Each row of a before or after table is a point. The points were changed in one or more steps. Then noise was added and the rows were shuffled. The steps act on columns, c1 being the first. Name the steps. A step turns or swaps two columns, mirrors them in a line or flattens them onto one, adds a multiple of one to another, or multiplies or shifts one. Angles are multiples of 10 degrees, from the lower column toward the higher: turns from -170 to 170, lines from 10 to 170 but not 90. Use the fewest steps. Two steps may share a column if one is a turn and the other turns, adds or multiplies; they go together, in the order done. Otherwise the lowest column goes first.

Before (14 x 3):
[[-0.14 -0.04 -0.60]
 [ 0.45  0.03 -0.31]
 [-0.06 -1.31 -0.28]
 [-0.10 -0.17 -0.45]
 [-0.21 -0.24 -0.20]
 [-0.14  0.07 -0.69]
 [-0.07 -0.20 -0.23]
 [-0.24  0.11 -0.50]
 [ 0.19 -0.12 -0.64]
 [-0.04  0.10 -0.69]
 [-0.22 -0.30  0.90]
 [ 0.30  0.09  0.08]
 [-0.21  0.10 -0.33]
 [ 0.09 -0.21 -0.52]]
After:
[[ 0.23 -0.22 -0.45]
 [-0.52 -0.24 -0.15]
 [-0.24 -0.15 -0.39]
 [-0.33 -0.04 -0.59]
 [-0.55 -0.30  0.99]
 [ 0.75  0.08  0.06]
 [ 0.49 -0.11 -0.61]
 [-0.59  0.10 -0.53]
 [-0.53  0.12 -0.37]
 [ 1.13  0.04 -0.32]
 [-0.10  0.11 -0.72]
 [-0.34  0.06 -0.72]
 [-0.14 -1.29  0.13]
 [-0.17 -0.19 -0.18]]
Steps: multiply c1 by 2.5; add -0.3 times c2 to c3

Before (14 x 4):
[[ 0.04 -0.08 -0.89  0.20]
 [ 0.15  0.44  0.55  0.68]
 [ 0.17  0.07  0.61  0.48]
 [-0.64  0.50 -0.64 -0.10]
 [-0.10 -0.32  0.42 -0.06]
 [-0.56  0.23 -0.06  0.33]
 [-0.65 -0.01 -0.25 -0.03]
 [ 0.18 -0.03 -0.59 -0.05]
 [-0.55 -0.03 -0.43  0.24]
 [-0.38 -0.30 -0.36  0.02]
 [-0.40  0.08  0.04 -0.39]
 [-0.35  0.12 -0.18  0.25]
 [-0.09 -0.23 -0.17 -0.32]
 [-0.52  0.19 -0.86  0.68]]
After (14 x 4):
[[-0.02 -0.94  0.47 -0.05]
 [-0.06  1.56 -0.58 -0.24]
 [ 0.03 -0.13 -0.56 -0.16]
 [-0.06  0.38 -0.25  0.17]
 [-0.01  0.54 -1.02  0.51]
 [-0.04  0.74 -0.12  0.26]
 [-0.06 -0.23 -0.92  0.01]
 [-0.01 -0.66 -0.13 -0.28]
 [-0.04  1.35  0.39  0.85]
 [-0.01 -0.11 -0.29 -0.03]
 [-0.03 -0.90 -0.38 -0.08]
 [ 0.13  0.20  0.14 -0.37]
 [-0.07  0.17  0.52  0.54]
 [ 0.03 -0.07 -0.42  0.15]]
Steps: multiply c1 by 0; multiply c2 by 3; turn c3 and c4 by 10 degrees

Before:
[[-0.05  0.29  0.11 -0.12 -0.60 -0.21 -0.21  0.35]
 [ 0.56  0.15 -0.19  0.18 -0.21  0.11 -0.46 -0.01]
 [-0.35 -0.61 -0.33  0.09  0.72 -0.74  0.65  0.18]
 [ 0.05  0.71  0.13  0.17 -0.21  0.30 -0.03  0.29]
 [ 0.73 -0.19 -0.02  0.09 -0.23 -0.14  0.45 -0.36]
 [-0.40 -0.88 -0.33  0.39  0.01 -0.33  0.53 -0.18]
 [ 0.16  0.58  0.35  0.23 -0.28 -0.29 -0.19 -0.39]
 [-0.04  0.49 -0.50 -0.31 -0.18  0.12 -0.10  0.01]]
After:
[[-1.33  0.89  0.16 -0.92 -0.34 -0.38 -0.21 -0.35]
 [ 0.80 -0.41  0.21  0.24 -0.16  0.11  0.30 -0.15]
 [ 1.03 -0.63  0.00 -0.20 -0.19  0.36 -0.04  0.58]
 [-1.68  1.04  0.32 -0.24 -0.36  0.20 -0.03 -0.11]
 [ 0.46  0.34  0.27  0.01 -0.02  0.23 -0.31  0.25]
 [ 1.04 -0.63 -0.28  0.32 -0.10  0.15 -0.29 -0.22]
 [ 0.72 -0.48  0.43  0.06  0.33  0.04 -0.18 -0.34]
 [ 0.36 -0.38 -0.30  0.00  0.33  0.57  0.04 -0.19]]
Steps: add 1.5 times c2 to c1; turn c2 and c7 by -150 degrees; turn c3 and c8 by 140 degrees; turn c4 and c5 by -110 degrees; turn c4 and c6 by -110 degrees

Before:
[[-0.65  0.06  0.11 -0.30 -0.29  0.67 -0.60  0.05 -0.65]
 [-0.36  0.10 -0.54  0.31  0.43  0.47  0.39  0.71  0.01]
 [-0.21 -0.50  0.07  0.84 -0.25  0.49  0.20  0.45  0.53]
 [-0.08  0.12 -0.35  0.41  0.44  0.83  0.27 -0.52 -0.15]
 [ 0.13  0.32  0.29  0.06  0.44 -0.26 -0.08  0.22  0.37]
 [ 0.59  0.08  0.55 -0.34 -0.21  0.15  0.27  0.38 -0.60]
 [ 0.46 -0.51  0.08  0.80 -0.27 -0.23 -0.18 -0.54 -0.04]
 [ 0.56 -0.10 -0.61  0.12 -0.23 -0.04  0.35  0.01  0.40]
 [-0.65  0.47  0.33  0.21  0.67 -0.27  0.45 -0.05  0.27]
 [ 0.55 -0.29 -0.12 -0.38  0.39 -0.31  0.38  0.06  0.26]]
After:
[[ 0.02 -0.61  0.00  0.14 -0.57  0.24  0.26 -0.36 -0.22]
 [-0.15  0.34  0.22 -0.41  0.65  0.75  0.39 -1.06  0.01]
 [-0.28 -0.19  0.51  0.18 -0.14 -0.41 -0.05 -0.16  0.15]
 [ 0.38 -0.49  0.35 -0.15  0.23 -0.52  0.38 -0.15  0.11]
 [ 0.19 -0.53 -0.44 -0.54  0.52 -0.08  0.34 -0.33  0.15]
 [ 0.45  0.29 -0.22 -0.76 -0.16  0.79  0.21 -0.99  0.22]
 [-0.58  0.54  0.73 -0.79 -0.08 -0.44  0.45 -0.40  0.11]
 [-0.14  0.06  0.29 -0.97  0.49  1.31  0.26  0.04 -0.06]
 [ 0.57 -0.36 -0.22 -0.75 -0.17 -0.34 -0.18  0.22 -0.02]
 [-0.17  0.63 -0.23  1.06 -0.20  1.06 -0.59  0.54 -0.24]]
Steps: mirror c1 and c2 in the line at 140 degrees; turn c3 and c5 by -70 degrees; add 1.5 times c7 to c4; turn c4 and c8 by -150 degrees; multiply c6 by 1.6; multiply c9 by 0.4

Before:
[[ 0.01  0.30 -0.14  0.39 -0.63 -0.10 -0.05  0.78 -0.09  0.10  0.00 -1.00]
 [ 0.33 -0.78 -0.45 -0.70 -0.76 -0.42  0.47 -1.13  0.27  0.27  0.49  0.55]
 [ 0.75  0.07 -0.41  0.81 -0.75  0.36  0.29  0.26 -0.48 -0.14 -0.47 -0.21]
 [-0.32  0.03 -0.29  0.09 -0.39  0.66  0.04  0.24 -0.32  0.28  0.19 -0.31]
 [-0.46 -0.19  0.59  0.36 -0.45 -0.41  0.10  0.29  0.36  0.57  0.33  0.52]
 [-0.13 -0.11  0.20  0.34 -0.57  0.31 -1.17  0.09  0.11 -0.27  0.18  0.25]
 [ 0.25 -0.51  0.34  1.03 -0.41 -0.47  0.41  0.68 -0.52 -0.44  0.37  0.29]
 [ 0.25 -0.33  0.24 -0.03  0.16 -0.15  0.35  0.03  0.00  0.60 -0.54 -0.31]
 [-0.27  0.19 -0.73  0.38 -0.04 -0.41 -0.54 -0.45 -0.09 -0.13 -0.31 -0.27]
 [-0.55 -0.34 -0.23 -0.34 -0.42  0.04  0.06  0.85  0.27  0.30 -0.23 -0.09]
 [-0.09  0.44 -0.59 -0.20  0.44 -0.20 -0.04  0.30  0.05  0.07 -0.08  0.08]]
After, 11 rows:
[[ 0.00 -0.28  0.03  0.13 -0.47  0.45 -0.65  0.99  0.17  0.11  0.35  0.21]
 [-0.11 -0.29 -0.29  0.07  0.26 -0.19  0.29 -0.23 -0.03 -0.14 -0.82 -0.32]
 [-0.18 -0.63  0.08  0.46 -0.41 -0.19  0.43  0.14  0.33  0.65 -0.25  0.56]
 [ 0.51 -0.54 -0.34  1.14 -0.14  0.05  0.74  0.16 -0.47 -0.10  0.42  0.21]
 [-0.10  0.70  0.18 -0.12  0.34 -0.30  0.31  0.33  0.14 -0.04 -0.08  0.10]
 [ 0.55  0.19 -0.95 -0.40 -0.60 -0.69 -0.64 -1.10  0.30  0.19 -0.11  0.45]
 [-0.55  0.07 -0.46 -0.27 -0.30 -0.19  0.71  0.54  0.23  0.20 -0.12 -0.08]
 [-0.08  0.33 -0.17 -0.28 -0.45  0.56  0.08  0.15 -0.36  0.48 -0.10 -0.34]
 [-0.01  0.21  0.29  0.47 -0.71  0.11  0.62  0.61 -0.04 -0.01 -0.13 -1.03]
 [ 0.24  0.43 -0.10  0.51 -0.76  0.72  0.38 -0.09 -0.52 -0.75 -0.28 -0.16]
 [-0.35  0.66 -0.12  0.44 -0.15 -0.13 -0.63  0.17 -0.15 -0.06  0.14 -0.27]]
Steps: turn c1 and c11 by -40 degrees; turn c10 and c11 by -60 degrees; add -0.3 times c2 to c5; turn c2 and c3 by 70 degrees; turn c4 and c6 by 30 degrees; turn c7 and c8 by -50 degrees
